Every row gives one point. To make a cloud, some directions were put in groups of two or more. Within a group, all points are equally far from the middle, so they leave a hole (a ring in 2 directions, a hollow ball in 3). The other directions are filled evenly. Then the cloud was stretched, turned, moved and blurred a little. How many holes are there, and how many directions does each take, smallest first?
In the rows, 128 means zero.

Cloud, 22 rows:
[[ 69 116 195]
 [ 71 141 189]
 [177 158 198]
 [ 90 102 198]
 [130  96 192]
 [157 114  79]
 [ 82 159 172]
 [188 139 189]
 [116 176 149]
 [ 60 100 114]
 [146 180 143]
 [140 130 215]
 [182 176 159]
 [151 181 144]
 [ 97  86 180]
 [109 102 201]
 [173 178 140]
 [ 89 153 198]
 [145 171 116]
 [ 81 159 174]
 [160  93 166]
 [ 93 152 203]]
Holes: 1 (3)

Cloud:
[[178 133 110  46]
 [ 96 140 111 124]
 [ 82 182  60  52]
 [118  37 111 146]
 [112  64 141 124]
 [127 167  85 103]
 [ 58  85 151 135]
 [ 57 131 149  85]
 [137 100 142  86]
 [138 152  77 139]
 [ 87 111 235 126]
 [151 148 135 101]
 [229 165 123 160]
 [169  90 168  50]
 [178 107 199  83]
 [172 169 127 158]
 [112 150 192  74]
 [143 148 177 173]
 [137 104 171  51]
 [201 170 124  46]
 [157  88 142 127]
 [196  73 165 150]
 [161 111 209  66]
 [139  46 121 108]
 [183 125 190  58]
 [132 201 134 131]
 [133 111  92 166]
 [120 145 200  83]
 [165 134 191 115]
 [176 117  33 137]
 [146 145  94 118]]
Holes: 0

Cloud (84 x 8):
[[ 93 157 155 159 107 132 167 113]
 [ 91 126 189 125 123 178 150 105]
 [154 181 150 114 155 194 189  88]
 [ 78 138 177 129  95 120 190  93]
 [107  48 141 101 226 150 121 102]
 [ 76  96 119  89 212 127 110 176]
 [ 20  95 169 131 100 180 139 148]
 [156 108 182 131 129 185 193 177]
 [126 106 140 139  61 173 126 203]
 [127 115 115 144 149 153 190 119]
 [ 87 117 222  89  89 146 132 131]
 [ 67 116 224 180 142 142 110 169]
 [139  81  54  95 103 116 115 173]
 [ 86 138 201  74 147 103  85 116]
 [139 120 147 132 103 140 103  98]
 [106  94 201 140 122  87 123 173]
 [ 94 101 128  57  96 107  55 102]
 [142  80  71 129 152 138  99 172]
 [135 142 154 155 190 201 145 114]
 [101 125 127  81 150 203 145 138]
 [117  86 144  79 102  87  74 111]
 [ 94 110 198 109 120 130  95 138]
 [135 126 150 187 141 149 127 136]
 [100 181 193  97 105 100  92 112]
 [127 180 136  57 141  94 115  88]
 [131 169 169 139 146 110 153 145]
 [121 207 134  93 119 183 164 140]
 [ 96  94  96 113 129 114  74 119]
 [131 109 149 144 157 135 163 173]
 [113  88 121 146 218 187  97 146]
 [148 182 169 147  76 148 186 133]
 [ 55  97 202 135 128 182 148 125]
 [115 161 174 150 108 182 188 102]
 [ 67 156 165 124 179 205 120 143]
 [116 118  87  97 172 163 152 102]
 [ 96 113 100  38  97 131 121  90]
 [120 130  89  76 129 151  97 117]
 [136 202 145  97 142 199 151 189]
 [ 77 124  72  89 151 167  98 110]
 [179 217 152 138 146 185 173 159]
 [168 179 163 171  72 154 219 165]
 [154 147 135 139  69 155 136 131]
 [155 108 129 102 181 151 165 152]
 [203 149 132 161 134 171 171 121]
 [ 74  91 138  67 190 137 168 139]
 [115 184 150  90 171 135 127  89]
 [193 115 157 149 117 135 124 160]
 [ 83  84  94  89 133 141 115 148]
 [128 147 151 120  61 167 182 143]
 [ 85 105 176 111 130  90 100 150]
 [112 114  94 126  83 112  67 132]
 [100 170 171 172 148 172 118 165]
 [149  64 135 194 140 185 118 190]
 [ 57 119 191 160 117 168  99  99]
 [104  70 141 150 141 177 143 142]
 [136  50  60 159 126 110 111 140]
 [ 94 152  64 162 130 183 139 175]
 [139 109 104 232 118 170 103 159]
 [ 85 164 174 153  94 158 196  83]
 [109 129 158 105  91 131 143 144]
 [110 108 130 175 176 182 122 203]
 [166 185 122 174 143 136  81 152]
 [132 115 170 160  84 189 169 115]
 [ 96 165 143 142 165  84 130 152]
 [ 91 158 249 109 112 132 127 119]
 [141 102 125 126 111  72 145 160]
 [110 131 140 100 165 212 113 167]
 [ 58 107 108 120 118 189 146 192]
 [ 88 153 153  70 173 139 162 131]
 [140 149 154 128  84 112 145 178]
 [115 134 116  60 175 142 101  99]
 [185 186 169 119 147 137 197 155]
 [142  96 185 133  88 141 119 129]
 [ 50  88 103  50 117 132  92 108]
 [146 197 141 152  30 126 180 145]
 [116 128  90 121 216 120 105 128]
 [ 91 154 101 166 128 133  63  81]
 [137 119  53 101 149 142  76 136]
 [124  91 202 160 129 141 121 141]
 [103  99 119 138 113 127  79 115]
 [162  83 139  75 124 119 174 148]
 [123 109 123  98 104 160 205 153]
 [177  93 176 190  63 150 104 161]
 [146  89 116  58 186 118 164 144]]
Holes: 0

Cloud:
[[179 176 160 155 155 130  55 146 141]
 [130 121 178 130  95 176  36 142 128]
 [216 136 105 119 163 135  98 134 140]
 [151 135 172 169 134 132  63 185 144]
 [ 91 145  68 113 146 121  98  59 167]
 [177 120 166 181 124  92 102 125 198]
 [135 164  82 107 120 138 116 150  96]
 [ 67 107 158  51  40 114  92 132  81]
 [119 117 126 140 172 148  37 153 157]
 [146 132 134 196  96  82  80 115 182]
 [155 158  76 154  77 112  46  99 164]
 [ 85 104 143 116 134 143  56 130 111]
 [126  93 125  89 153 118  53 125 117]
 [167 142  93 160 182 178  83 162 167]
 [161  99  69 122 122  83 114 133 188]
 [140  85 116 123 190 101 153 122 114]
 [148 117 189  80 131 116  47 164 149]
 [134 126 210  80 119  92  83 167 131]
 [216 145 128 132 164 123  78 134 138]
 [130 134 182  41 120  90  77 169  95]
 [144 112 126  35 192 140 111 122 125]
 [148 152 129  16 169 123 133  73 163]
 [ 92 180 149 100 178 178  93 126 135]
 [ 52 169 122 121 126  56 107  99 126]
 [149 115 140  95 170  83 212  76 161]
 [ 83 110 146 182 155 151 107 131  95]
 [130 185 207  70 169 117 114 103 134]
 [116 170 188  76 217 144 126  89 130]
 [160 154  99 125  99 175   9 164 175]
 [101  95 189  72  89 122  88 124 120]
 [176 162 153  91 120 129 159  92 123]
 [115 170 148 156 122  79 216  86  87]
 [134 150 164  52 216 117 102 161 117]
 [149 116  82  77 127  87 172  94 193]
 [152  91  83  74 165 183 175 119 149]
 [181 113 138  75 207 135  81 135 151]
 [125 159 157 175 169 132 101 187 103]
 [131 134 170  88  60  49 143  69  96]
 [ 64 173 177  55  63 106  75  80 104]
 [149 183 169 147 119 155  56 155 129]
 [125 101 107 153 141 198 132 134 169]
 [ 72 109 145 134   7  79 123  96  89]
 [159 127 103 124 155  67 104 132 210]
 [140 134 180  90 223 128  97 151 120]
 [ 64 145 184 158  85 132  71 171  94]
 [121  77 105 103  55 107 150  77 144]
 [102 136 102  62 164 109 111 144  76]
 [154 184 128 128 149 121 164 126  91]
 [124 112 218  99  96  45 103 137  94]
 [142  97  80 151 104 128  67 142 108]
 [174 155 143 138 183 126  67  88 215]
 [140 145 158  21 166 130  96 144 116]
 [ 92 135 146 142 130 165  71 167 141]
 [ 77 139  88 107 112 168 125 165 126]
 [142 113 153  73 124 104 122  33 155]
 [123 145  91  79 135 121 210  67 171]
 [149 189 176 110 225 133 115 166 121]
 [ 82 139 122  45 173 170 104 102 109]
 [ 74 179 217 140 104 112 101  80  96]
 [113 184 203 167 101  40  68 112  99]
 [ 72 149 126 146  40  68 111 144 114]
 [ 95 150 159 111 110 127 172  52  60]
 [124 137 127 126  92 119 146 116 193]
 [103 142 200 127  80 112 187  82 130]
 [136  87  85 111  71 170 122 127 136]
 [ 83 107 113  91 105 117 131  43 164]
 [ 78 116 182 117  72  96 172  48  99]
 [124 178 127  78 133  67  49 117 106]
 [155 134 115 141  93  66 131 118 169]
 [118 181 162 185 132 113 119  99 148]
 [170 129 146 138 227  87 144  92 220]
 [ 99 115 122 109 158  66 114 146 110]
 [156 131 155  50  89 135  61  68 144]
 [114 152 123  67 132 107 194  99 184]
 [102 132  88 165 161 112 134  54 163]
 [154 148 124  40 136 119 138  76 208]
 [149 200 154 154 134  93  88 135 118]
 [ 94 176 107 110 105  94  50 101 112]
 [142 156 171 200  79  90 108 112 158]
 [ 88 115 163  73 167 107 133  75 189]
 [141 142 193 160 150 136  95 184 133]
 [154 128 182  90 127 126 114  63  84]
 [105 150 166  73  82  89 160  54  79]
 [ 46 170 137  72 109 106 152  62  90]
 [128  86 171  73  87  66  47 107 162]
 [117 113 145  89 110  47 161  81 119]
 [163 119 131 116 138 150 132 166 162]
 [105 115 172 115 153 187 115 111 100]
 [168 128 121 106 158 106  79  86 105]
 [ 83  91 134 163  79 111 148 109  76]
 [159 105 177 119 162  69  94 106 189]
 [110  89 156  58 140 121 156 107 142]
 [132 192 162 114 188  67 121 121 169]
 [138  69 123  58 104  98 113  99 157]
 [106 162  99 129  58 120  96  83 118]
 [126 123 142  73  83 119 132 159 157]
 [102 149 143 160  61  55  72  82 105]
 [ 91 150 183  82  73 106 156  94 151]
 [155 152 195 120  74  64 176  81  97]
 [147 155 149  88 138 172 143 159 120]
 [152 115 162 114  81 128  74 157 192]
 [108 133 100  78  87  97 107  48 120]
 [187  94 121  59  81  69  87  65 201]
 [166 145  89  70 116 194 106 108 175]
 [175 124 116 146 153 113 222  56 160]
 [ 70 157 157  96 102  67  67  74 122]
 [161 133 172  83 112  95 161  65 160]
 [122 150 124 179 114  89  76  88 167]]
Holes: 2 (2, 4)

Cloud, 91 rows:
[[105 107 136 137 108  70 140 115 109]
 [ 60 121 122  90 168 126 162 155  96]
 [110 133 105 111 140  64 140  93 189]
 [ 96  95 133 141 119 129 101 166 135]
 [125 177 198  80 109 113 176 131 126]
 [ 75 115 168  71 132 118 139 121 133]
 [ 77 137 174  86 163  85 168 100 120]
 [103 118 151 103 127 128 164 153 154]
 [ 33 137 150 141 144  94 153 122 194]
 [ 91 121 191 125 101 155 148 118 171]
 [ 84 191 145  41  91 124 155  94 136]
 [107 128 190  98 134 116 149 108 217]
 [ 55 133 139 140 143  30 157 149 189]
 [ 97  80 106 135 151 152 180 155 116]
 [109 105 181 126 139  92 150  49 152]
 [ 75 174 190 161 130  70 138  95 128]
 [135  93 147 111 167 138 174  75  97]
 [100 102 191 163 148  81 111 113 115]
 [148 165 104 142 127  90 101 102  67]
 [143 154 204  65 132 126 163  73 182]
 [129  86 127 145 138  19 208 111 134]
 [ 99 111 193 104 126 118 220  94 128]
 [ 91 160 228 121 155 112 158  68 155]
 [132 125 153 158 138 130 148  90 140]
 [111  78 124 195 111 111 144  98 136]
 [ 78 114 112 142 155 105 158 147 118]
 [ 62 136 204  20 120  83  98 110 197]
 [ 69 164 127 110 168  96 170 131 110]
 [ 86 133 214  44 126 137 124 113 194]
 [136 142 107 139 114 185  83 143 144]
 [ 95 106 102  84 105 162  58 127 169]
 [129 101 188 119 116 149 152 117 171]
 [150  60 119 131 130 113 172 161 121]
 [130 104 106 116 137 108 163 161 178]
 [ 69 115 161 123 125 124  70 124 105]
 [ 95 174 136  80 136 170 153 132 180]
 [103 147 129  91 194 137 139 134 140]
 [120 102 138 151 160 111  85  82 122]
 [ 34  92 184  68 116 115 157 110 249]
 [129 159 124 111 146  52 158  69 168]
 [ 90 171 132 112  69 129 136 118 155]
 [ 75 130 146  86 191 107 153 109 212]
 [ 51  90 177  49 116 114 152 135 113]
 [125 167  74 129 176 107 157 176 105]
 [124 132 102  74 123 140 120 183 149]
 [ 91 139  88 148 147  81 119 161 142]
 [ 82 157 131 126 133 133  79 135 178]
 [ 44 153 150  73 152  76 165  96 180]
 [ 91 112 177 155 110 126  76 120 159]
 [108 142 183 165 137 110 136 140 173]
 [124 110 182 135 121 134  82 120 173]
 [145 137  92 110 118 120 138 143 140]
 [ 97 122  41 154  97 129 126 150 146]
 [126 117 157 109  95 169 177 103 160]
 [106 156  95 200 139 105 143 124 153]
 [110  87 188 154 127 120 113 118 113]
 [145  76 127 127 127  95 128  87 107]
 [100 135 136 113 148  89 191 127  92]
 [ 74 168 143  72  91 151 157 150 133]
 [119  32 116 168 165 130 146 155 122]
 [108 195 158  28 120  73 132  91 164]
 [109  78 112 170 161 134 118 200 134]
 [ 36 175 133 135 122  69 164 126 162]
 [ 83 137 172  71 153  76 126  95 208]
 [ 94  77 122  50 127 107 166 111 180]
 [ 90 110  92 172 165  63 128 175  98]
 [ 71 165 154 135 145 101 131 151 125]
 [ 95 145 152 157 102 142  96 125 166]
 [108  83 141 143 170 103 126 120  71]
 [ 92 101 130  99  62 134 143 179  96]
 [ 94 116 190  61  87 185 157  82 207]
 [ 96  61 139 146 138 163 154  97 173]
 [111 154 156  87 170 166 141 140 136]
 [104 114 103 149 136  84  89 120 165]
 [ 99  85 116 139 139 135  73 110 191]
 [ 90 116 124 159 164 156 148 126 177]
 [125 147 148 111 126  95 172 161  96]
 [ 76 104 131  66 110  75 208 144 145]
 [ 95 155 165 164 185  82 222 123 125]
 [150 147 181  61 135  90 126 168 162]
 [ 94  59 150 164 127 135 174 192 134]
 [ 74 112  89  82 141 102 193 170 105]
 [101 192 131  87  89 136 149 140 188]
 [ 84 164  98 169 152 118 107 191 116]
 [ 97 136 161  75 121  79 168  89 111]
 [114 164 128 177 182  56 137 102 170]
 [123 122 178 119 109 195 128 132 138]
 [ 75 151 160 141 144  75 198  87 170]
 [127  36 185 118 105 198 101 152 141]
 [104 144 154 134 120 150 160  74 198]
 [ 74 125 118 125 113  60 122 167 185]]
Holes: 0

Cloud:
[[200 147 118 117 108 120  61 100  98]
 [156 130 115 193 114 101 149 151  83]
 [117  73 151  93 181 157  96 123 141]
 [138  92 120  89 141 174 102  62 161]
 [167 155 100 130  75 103 119 166 115]
 [179 144  80  98 151  87 145 181 143]
 [133  72 149 124 155 149 108 137 158]
 [116 187 165  96 148  96 145  97 166]
 [156 160 124 164  57 116 156 134 157]
 [221 109 113  62  62 108  90 132 118]
 [ 88 108 107 142  60 124 164 152 149]
 [ 83  90 154 129 150  92 102  98  97]
 [123 166 131 136 137 117 129 174 196]
 [ 90  76  78 137  84 143 106 118 108]
 [130 113 166 110 145 130  82 163 149]
 [ 76 170 118  70  98 184 157 146 135]
 [188 181 141 112 129 103  90  94 118]
 [157  79 112 105 164 120  78 152 140]
 [137  61 114  86 136  79  80 142 105]
 [134 156 149  87  83 175  97 149  86]
 [101 111 123 119 157 223 104 131  77]
 [134 189 148 143 119  58 131 156 198]
 [121 114 105  90 156 145  88 123 101]
 [178 148 136 157 182 163  70 137  99]
 [176 126 133 170  92  90 138 101 138]
 [107 105 118 150 111  73 195 166 102]
 [128 109 155 187 117  26 141 118 100]
 [102 102 181 114  79  32 153 118 131]
 [129  83 120  51  60 141 153 126 164]
 [181 166 102 105  43  69 144 169 115]
 [126 108 120 150 108  79 157 196 147]
 [128 101 105  81 176  55 130 101 131]
 [130 105 147 157 162 157 116 161 118]
 [122 178  96 146 101  82 143 138 206]
 [172  59 140 112 124 177 144 142  84]
 [119 127 118 149 119 163 106 187 122]
 [115 173 120 113 162 111 118 135 131]
 [ 87  98  97  67 103 133  98 137 158]
 [197  82 179 151 138  81 128  99 116]
 [115 113 109 132  93  79 204 192 180]
 [125  78 167 110  90 168 133 160  91]
 [139 121 103 108 102  79 139 125 206]
 [204 110 121 110 118  22 154 166 132]
 [137  76 128 149 124 113 178 158 105]
 [147  75 125  76 102 180 141 104 117]
 [176 123  79 111 137 132 150 154 133]
 [ 90 143 136 106 141  65 112 122 180]
 [156 139 158  96 134 121  75  99 194]
 [124  84 125  99 161 147 126 142 174]
 [124 138 142 150 127  81 101 149 162]
 [119 138 121  71   7  96 162 145 119]
 [ 79 125 113 109  93 183  91 157 128]
 [153 117 129  60  42 129 179 113 120]
 [223  99  89  89  93 115 101 144 115]
 [182  60  85 131  94 147  89 105 103]
 [118 150 172 135 162 174  94 154 151]
 [145 145 134 157  41 165  75 196 135]
 [126 123  93 154 120 141  99 161  71]
 [141 165  73 111  90 172 115 158 207]
 [191 113 154 161 124  69  60  90 101]
 [173 146 135 122 104  49 196 144 123]
 [151 191 146 105  70 109 182 182 152]
 [114  63 135 139 102 105 174 115 127]
 [198  93 137  85  62 117  91 135  84]
 [153 108 139  57 111 148  47 109  91]
 [151 109 100  50 134 190 113 124 135]
 [170  89  80  53  68 114 137 106 176]
 [120  99 133 116 161 184  73 152  71]
 [216 129 158  84 122 108 113 131 125]
 [162  92  83 121  94 118 116 100 136]
 [ 44  74 138 139 123 132 120 110 138]
 [183 101  85  68 171  98 101 127 163]
 [133 142 167 131 136  54 111 113 110]
 [181 104 117 175 165  62 144 138 139]
 [121 181 144 140 110 180  55 144  84]
 [140 104 120 100 134  87 138 141 175]
 [120 129 109 113 105 151  67 188 138]
 [170 123 161 128 160 125 108 130 157]
 [167 160 169 152 195 134  83 142 109]
 [ 79 162 126 177 162 103  79 183 127]
 [ 66 153 148 130 127 140 101 146 114]
 [183 145 122 111  86  41 169 183 194]
 [ 90  87 174 142 158 100 133 122  72]
 [166 100 124 112 161  87  81  99 181]
 [167 167 126 162  71  77 120 180 172]
 [134 141 147 148 120 115 142 156  55]
 [ 80  94 115 116 176  81 113 127 106]
 [184 101 152  95  83 114  97 148 134]
 [ 97  41 155  95 112  95 148 158 141]
 [171 123  74  93  74  77 173 137 169]
 [104  77 166 130 136 120 167 154 177]
 [101 150 126  98 131 119 116 131 190]
 [152 161 179 145 164  93  96 127 179]
 [ 44  60 127  80 139 129 143 129 129]
 [ 82 118 163 168 127 148 145 153 128]
 [142 122 147 138  68 128 155 105 153]
 [126 117  96  75 168 119 141 144  92]
 [135 126 137  74 151 130 110  94  83]
 [147 190 126 105 108 119  81  90 192]
 [194 131 116 118 118 164  30 140 136]
 [ 62  85 115  76 101  79 160 133 164]
 [154  32 149  87 126 128 167 150  60]
 [126 157 128 184  93  72 149 149 173]
 [172  84 168 123 131  70  76 165  83]
 [197 161 129 158 161  48  62 103 158]
 [110 104 114 120 130 228  74 156 149]]
Holes: 0

Cloud:
[[135 101 104 125  98 142 185 138 207]
 [103 186  69 137 192 130 158 136 148]
 [139  93 121  86 148 153 185 129 123]
 [111 168  82  90 142 152 200 116 127]
 [169 106 135 103 168 204 132 101 102]
 [168  81 175 122 113 209 149  79 143]
 [ 28 170 132 125 117 167 165 167 139]
 [ 96 127 144 183 176 147 124 153 158]
 [115 116 154 153 121  96 134 194 156]
 [152 139 177  71 130  57 106 129 102]
 [ 74 126 143  90 182 149 137 134  63]
 [133 112 134  95 106 119 162 151 203]
 [129  36 160 141 153 103  95 111 131]
 [177  78 133 111 195 140 145  85 106]
 [ 88 107 119 120 146 167 101 127  72]
 [ 91 139 121 107 213 153 107 132 122]
 [151  98 122 146 133  66 142 133 182]
 [126  93 175 165 208 109 173  96 134]
 [ 87 124 158 107 126 124 158 179 179]
 [123 128 175 117 113 106  79  99 101]
 [147 156 157  58 166 114 133 102 102]
 [170  82 195 138 109 136 178  77 103]
 [199  66 150 126 150  87  70 106 112]
 [105 109 140 175  87 180 179 136 137]
 [127  72 198 131 141 122 144  62 129]
 [201 142 141 110 116 126 161 109 100]
 [ 82 166 152 110 144 163 127  86 110]
 [171 116  96  89 121 142  77 113 119]
 [159  97 156 175  98 143 137  91 106]
 [101 130 118 104 118 152 180 186 107]
 [159 126 141 114 125 151 129 132  30]
 [129 195 150  98 113 109 135 143 114]
 [151 116  94 144 125 123 141 165 196]
 [163 138 130  74 134  93 126 102 177]
 [121 104  67 118 166 148 164 135 157]
 [159 101  82 152 146 219 149 109 181]
 [143 125 177  87  97 134 103  79 117]
 [187 106 188 131 113 115 154  86 155]
 [171  78 158 137 120  60 153 110 157]
 [ 85 120 155 160 131 131 124 199 115]
 [123 148  86  80  92 148 174 125 193]
 [ 88 150  84 162 152 146 154 174  73]
 [ 80 118 126 139 118  67 165 146 153]
 [146 145 128 105 129 204 177  86 179]
 [ 91 123 109  79 138 150 186 127 186]
 [ 94 129 162 140 166  52 124 147 173]
 [132 107 129 130 205 157 177  64  89]
 [204  70 172 122 176 121 121 133  71]
 [173  71 152 145 137 173 182  98 155]
 [ 64 159  75 120 172 108 150 175 147]
 [181  83 103 144 167 132 162 130 120]
 [141 181 126 114 116 132 163 172 121]
 [139 148 110  99 116  96 154 179 121]
 [115 104 107 143 111 248 190 113 177]
 [187 162 143 136 120 101 136 124 105]
 [ 60 133 149 153 151 117 214 133 143]
 [ 93 131 123 186 118 140 129 109 155]
 [119  93 156 140 155 186 134  58 109]
 [103 187 125 161 142 173 145 119 144]
 [123 119 180  95 141 162  78 125 158]
 [150 101 121 148 121 174 211  91 119]
 [ 99 114 103 154 168 197 176 168 151]
 [121 153 143  89 145 143 168 150 185]
 [ 74 203  78 108 113 150 153 139 190]
 [115 118 110 103 151 249 156  95 173]
 [167 129 146  95 176 175 161  90 144]
 [106  81 121 136  75 212 167  86 127]
 [ 79 104 110 126 184 159 135 170  96]
 [129  72 129 114 177 149 120  69 166]
 [166 103 173 130 136  53 131 124 175]
 [ 90 135 121 163 118 159 160 197 141]
 [140  99 177 103 107 166 185 138  95]
 [103 109  91 103 170 232 138 100 164]
 [157  74 226 151 167 114 133 126 100]
 [192 118 177  81 153 121 103 124  97]
 [119 122 100 123 154 146 108 197 125]
 [ 89 203 113 129 141 169 155 117 176]
 [120 106 140 180  94 111 118 134 111]
 [129 128 123 127 110 229 135  89 102]
 [101 189 103 113 183 122 138  92 109]
 [114 154  95 102 173 142 144  70 132]
 [113 181  71 114 142 169 108 160 193]
 [ 79 155  78  87  88 113 126 133 181]
 [181 108 153 119 177 149 111 143  49]
 [125  90 112  89 162  85 105 124 145]
 [200 126 145  88 166  89 106 119 109]
 [101 131  81 122 123 203 202 135 107]
 [185 108 151 104 144 134  77 140 162]
 [102 157 174  87 152 169 134 117 161]
 [119  98 153 154 157 125 121  77  64]
 [205  65 211 148 171  98 117 121  59]
 [ 55 137  73 141 100 171 184 117 168]
 [ 90 160 127 117 204  65 111 118 119]
 [131 154  99 155 131 169 199 151 153]
 [ 96 112 189 149 126 118 106 118  70]
 [139 106 185 145 158 138 157  82 174]
 [112 105 128 120 125 130 140 187  65]
 [ 81 124 179 125 114 173 175 132  73]
 [145 128 155 123 161  48 103  85  83]
 [148 135  84 106 162 197 103 119 123]
 [111 191 109 105 129  71 135 146 123]
 [143 130 121 147 159 154  85 139  69]
 [185  61 195  97 101 147 103  96  98]
 [160 112 169 117 135  50 138  74 138]]
Holes: 1 (8)
